Rows are points. The points of each table are mixes of a few directions, plus a little noise. Count the directions of each table, and those that both share. Where both have some left over, give the other angles between the two spaces (their principal angles), to ten degrees, smallest first.
In the rows, zero is written as 128.

First:
[[ 91 109 151]
 [176 153  98]
 [188 159  91]
 [ 57  91 172]]
Second:
[[205 168  81]
 [189 159  91]
 [143 135 119]
 [101 114 145]
 [ 57  91 172]
 [ 73  99 161]]
Directions: first 1, second 1, shared 1

First (10 x 8):
[[212 174 143 133 140 166 155 142]
 [125  77 123 149 130 149  97 123]
 [146  30 136 189  89 179  74 158]
 [150  55 167 106 108 176 128 217]
 [141 249 102 133 148  85 162  59]
 [143  87 134 142 123 156 110 145]
 [140 157 132 128 121 123 143 131]
 [102 162 124 105 131  96 147 120]
 [ 80  82 115  92 169 120 112 108]
 [ 40 208 102 100 121  32 154  77]]
Second, 9 rows:
[[190 150 116 137 182 167 126  86]
 [126 145 115  86 190 126 141  96]
 [159 157 101 161 166 139 113  58]
 [127  66 171  95  88 152 139 236]
 [121  75 178  99  65 141 146 246]
 [ 88  91 120 154  95 112 100 127]
 [123 145  97 119 191 124 119  55]
 [ 58 129 135 118  70  73 137 159]
 [160 193 114 179 106 116 131  91]]
Directions: first 4, second 4, shared 4

First, 10 rows:
[[114 116 116  79 161 128 162  80 157  96 144 131]
 [116 119 146  85 184 138 140  53 179  78 119 126]
 [146 154 139 146 122 124  94  94 138 147 120 129]
 [ 95  77 100 120 110 133 189 249  77 113 145 126]
 [112  99 135 146 120 138 142 210  98 117 115 123]
 [108  98 144 115 155 143 145 148 135  89 113 122]
 [115 111 172 106 189 151 121  77 177  69  93 120]
 [158 163 114 185  62 112  88 172  83 201 134 132]
 [167 194  75 120  84  89 112  38 132 201 182 145]
 [149 150 139 179  91 124  85 161 103 169 114 127]]
Second:
[[ 99 172 149  98 109 141 130 207  87  98 118 111]
 [156 119  81 180 101  94 183  20 178 131 147 186]
 [105 158 128  78 127  85  88 191 143 143 128 110]
 [102 135 136 180 131 160  98 122  89 179 113 108]
 [164 116  57 164 144 121 185  58 158 142 148 156]
 [151 105 117 134 118  96 143  68 175 121 140 160]
 [115 110 200 107 127 166  95 167  91  97 109 105]
 [132 109 156  82 167 161 104 191 102 111 120  89]]
Directions: first 3, second 5, shared 0; angles 40, 40, 50

First, 9 rows:
[[126  43  87 125 154 134 116 109 109 136 119  89  71 164 124 115  81  84
  143 101]
 [119 150 101  99 160 160 150 120 150 161 125 141 143 150  80 107 110 198
  128 133]
 [120 175 202 132  98 134 163 160 151  93 134 136 153 104  80 142 154 176
  106 136]
 [136  79 150  95 117  93 147 122 128 102 151 129 144  82 103 185 112  34
   92  88]
 [128 146 173 186 104 104 101 128 122 102 119 166 146 102 177 125 173 121
  136 151]
 [140 217  42  53 165 102 154 164 146 122 111 171 150 116 153 123 145 179
  125 136]
 [119  73 205 148 115 114 141 104 140 106 144 157 161  90  75 160 124  82
  101 108]
 [113 146 158 182 115 175 117 142 125 132 109  92  87 177 125  77 137 211
  158 159]
 [150 125  33 130 124 138  63 102  82 196 142  72  97 168 236 119 116  67
  161 137]]
Second, 9 rows:
[[183 124  73 143 124 121 125 155 134 140 149 101 144 133 100 120 173 224
   68 161]
 [121 117 137 117 164 170 140 118 127 194 106 120 108 156 124  86  88 138
  211 135]
 [153 157 116 122 194 122 166 177  83  49 131 120  74 170 158 158 128 207
  106  96]
 [102  76 159 148  79 121  86  66 146 170 137 148 170  89 124 132 117   7
  138 131]
 [141  56  87 124 147  94 108 125  97 118 110 110  73 131 190 127 103  31
  165 104]
 [110 191  79  76  86 108 137 182 168 106  86 113 108 108 130  89 148 136
  142 153]
 [129 117 149 147 135 108 123 117 103  78 151 141 129 123 144 174 133 105
   86 101]
 [122 146 145 146  63 139 110 102 176 171 154 142 208  92  67 123 166 151
   79 169]
 [ 93 166 205 130 160 170 156 110 120 125 134 158 136 150 114 141  98 152
  157 107]]
Directions: first 6, second 5, shared 2; angles 30, 70, 90

First, 8 rows:
[[154 211 127 162 141 163 152 169  67 110 146 105 169 106 135 107  68 102
  104 204 203 105 156 115 103 143 115 121 156 204 110 123]
 [ 85  31 119 113  75  92  68  41 196 151 109 125  79 158 130 174 199 144
  144  54  39 175  95 122 182 117 144 121  93  47 159 143]
 [108 155 107 187  48 147  62  52 108 133 140  58 136 129 152 167 114  84
   92 179 142 163 140  75 173 143 124  92 133 162 153 150]
 [140 132 134 113 159 126 157 162 126 122 129 149 131 124 122 109 123 138
  135 125 139 113 130 143 108 125 128 140 129 129 119 120]
 [161 226 128 164 148 169 159 180  57 106 148 104 177 103 136 100  56  98
  103 215 219  98 163 113  95 146 111 121 163 217 107 121]
 [137  81 147  69 193 101 178 181 162 128 114 196 106 135 102 101 162 171
  167  60  91 105 110 177  97 112 136 162 114  75 110 109]
 [120 100 128 117 124 116 121 115 147 133 122 137 116 134 126 136 147 137
  137 102 103 136 119 133 135 123 133 131 118 104 133 128]
 [117  84 131 104 135 109 129 121 158 137 119 152 107 137 121 134 161 149
  146  85  90 132 111 144 132 119 136 137 113  86 132 125]]
Second (10 x 32):
[[110  97 118 128  99 119  94  83 156 137 131 112 115 134 136 140 147 124
  118 118 101 148 125 117 156 123 128 121 121 112 156 135]
 [107  44 153  86 137  87 137 122 164 144  83 190  74 160 104 173 202 179
  198   9  44 144  72 158 131 117 159 144  80  17  89 130]
 [127 132 124 132 124 132 122 122 128 128 133 120 132 125 131 126 123 123
  120 139 133 130 133 123 131 129 125 126 132 137 135 128]
 [110  83 126 117 108 110 104  92 158 139 118 132 104 142 127 149 162 139
  139  89  85 147 111 128 149 121 137 127 110  87 140 135]
 [144 207  99 171 110 168 112 122  98 113 176  59 180  97 154  86  56  75
   54 249 207 116 184  94 132 139  97 111 175 239 174 128]
 [118 100 129 120 121 117 118 112 145 134 119 135 112 136 126 140 150 136
  139 101 102 138 116 132 138 125 134 130 116 100 131 130]
 [140 167 122 143 133 146 135 142 107 120 145 110 153 114 135 108  95 111
  104 174 167 117 150 120 119 133 118 124 148 174 134 125]
 [174 248 124 162 169 178 180 208  50  99 162 103 193  89 136  72  35  94
   88 243 241  81 178 120  79 144 102 126 178 246 112 115]
 [127  87 156  96 158 105 160 160 133 133  90 190  97 147 104 153 170 170
  190  44  85 123  87 159 108 122 150 146  98  54  75 124]
 [121 112 127 125 120 122 118 114 140 132 125 128 120 132 129 135 139 131
  131 115 114 135 122 127 136 125 131 127 122 115 133 130]]
Directions: first 2, second 2, shared 1; angles 30

First, 11 rows:
[[104 109 105 164  85  97 123 130 158 139 148 122 127 134 126 157 143 158
  100 130 126 134 134 149 107  88 131 122 109 136 125 158]
 [126 147 174 100 167 149 139 134 110 114 121 129 128 150 116 122 125 117
  136 122 148 160 123 147 147 180 139 139 158 106 128  95]
 [160 133 127 152 115 121 141 139 122 107 129 109 131 142 141 128 110 136
  130 135 119 111 128 154 136 126 138 121 123 169 137 133]
 [103 124 135 129 125 119 126 131 138 135 137 131 126 139 116 143 140 138
  116 124 141 152 129 142 122 129 131 131 132 110 125 128]
 [ 62 134 205  81 188 218  90  98  63 103  94 119 157 118  92 107 137  89
  135  78 145 175 150  26 174 249 151 155 190  39  98  58]
 [147 135 139 134 133 142 132 130 110 106 121 115 134 132 134 119 113 122
  137 124 121 119 130 127 144 148 137 126 136 145 131 119]
 [141 122  95 134 112 101 133 132 153 150 138 139 116 119 137 131 130 135
  127 142 124 112 120 145 108  83 111 120 105 144 135 152]
 [139 128 115 143 112  95 143 142 153 138 143 132 118 142 132 142 129 145
  120 143 132 129 121 175 113  92 127 122 112 148 138 149]
 [143 131 105 113 128  94 143 135 159 158 137 154 109 124 132 129 135 131
  131 150 137 124 111 162 105  85 107 124 108 132 139 145]
 [131 125 126 124 134 166 108 111  96 113 110 120 144 101 134 107 118 106
  142 114 108 103 138  61 141 154 126 130 135 126 120 116]
 [156 121  83 136 109 108 129 125 145 146 131 141 119 106 147 123 122 128
  136 146 111  89 120 123 105  78 106 117  99 157 136 153]]
Second:
[[135 164  82 165 142 112 166 138 154 133 138  90 110 134 115 113 126 125
  124 120 127 108 172 180 111  78 123 101  96 154 121 112]
 [116 174 130 119 146 123 142 152 140 151 160 101  92 125 104 144 132 127
  104 109 124  79 183 148 123 134  99 132 123 128 110 105]
 [130 122 150 102 156 159 110 125 125 122 113 173 154 131 111 124 145 101
   99 118 120 180  97 121 110 117 166 159 171  96 136 135]
 [121 106 150 102 129 116 118 123 131 130 126 150 136 137 131 139 128 123
  133 137 143 162 100 129 131 142 131 141 144 110 131 136]
 [131 157 120 133 148 155 128 137 124 126 134 113 125 115 108 122 130 109
  101 103 103  98 166 116 117 117 132 136 137 132 115 115]
 [131  87 125 121 126 119 114 106 125 105 116 122 159 128 137 130 101  93
  144 127 125 154 113 106 132 124 137 133 138 132 119 138]
 [135  75 151 124  87 150  87 103  86 105 100 154 161 113 165 125 120 143
  155 144 120 137  76  50 156 175 139 134 142 126 141 153]
 [128 141 113 158  88  90 159 139 139 154 136 120  86 143 153 126 143 204
  162 165 163 107 118 173 145 139  95  86  75 146 149 128]]
Directions: first 4, second 5, shared 1; angles 40, 90, 90

First:
[[121 120 112 156 120 132 123 120 129 125 116 115 121 119 124 117 120 138
  127 132 132 138 121 126 126 115 106 130 119 139 115 139]
 [ 97  95  61 249  95 143 108  92 135 113  73  71  99  89 110  79  93 172
  123 145 150 172 100 122 121  75  34 139  88 176  75 171]
 [118 118 107 166 118 133 122 117 131 124 110 109 119 116 122 113 118 142
  127 133 135 142 119 126 126 111  98 131 115 143 111 141]
 [159 161 194   9 161 113 147 164 120 143 184 185 157 166 145 176 163  85
  134 111 106  84 156 134 136 181 221 117 168  81 181  85]
 [147 149 171  51 149 119 141 151 122 137 163 165 147 153 139 159 151 100
  131 117 114  99 147 132 133 162 188 121 154  97 163 101]
 [143 143 159  73 143 121 136 145 125 135 154 154 142 146 136 150 144 107
  130 120 118 108 141 131 131 151 171 123 146 106 152 108]
 [124 125 122 139 125 130 126 125 129 127 123 123 126 124 126 123 125 132
  128 129 130 133 125 127 127 123 119 128 124 133 123 132]
 [130 129 131 122 130 128 129 130 127 129 131 131 130 130 129 131 130 126
  129 127 127 125 129 129 128 130 133 128 130 125 131 126]
 [113 111  94 189 111 136 118 110 132 121 100  99 113 108 119 104 110 151
  126 136 140 151 115 125 124 101  80 133 108 152 101 150]]
Second:
[[118 142 137 173 106 168 141 115 142  89 135 125 100 120 108 121 120 140
  116 114 139 145 114 142 102  93 101 127  94 126 110 103]
 [122 170 128 115 145 139 146 113 147 111 170 150 121 148 107 150 140 123
  134 112 129 124 124 147  91 119 145 140 112 107 110 111]
 [100 137  53 183 140 116 122  86 144 132 118 101 117 120 100 119 120 155
  145 139 141 149 108 130  99 100  86 156 103 152  72 171]
 [145 158 195  80 129 156 154 147 132 103 172 169 125 146 126 155 145 105
  118 101 121 111 139 145 113 136 171 116 128  92 156  71]
 [150 101 133  44 157  69 106 160 100 192 115 135 175 139 169 139 144 104
  143 153 107  94 155 102 180 193 179 119 189 130 175 156]
 [127 105 138 166  99 147 124 133 123 115 102 113 115 111 130 107 114 139
  113 130 135 142 122 124 139 113 100 118 119 140 132 124]
 [134 145 156 119 125 146 141 131 132 109 149 146 118 134 122 138 133 120
  123 115 127 123 129 139 116 124 141 123 122 111 134 100]
 [137  67  93 105 138  67  88 149  96 194  70  96 165 115 169 107 124 128
  141 169 118 119 143  91 190 173 130 122 178 163 152 187]
 [117 111 136 206  83 171 131 120 135  88 102 104  95 102 115  97 106 151
  105 123 143 159 111 132 122  86  71 120  93 145 111 115]
 [130 146 117  83 157 104 129 128 127 151 149 142 145 144 127 148 143 117
  145 130 119 111 138 129 125 149 160 136 143 118 128 136]]
Directions: first 1, second 3, shared 1
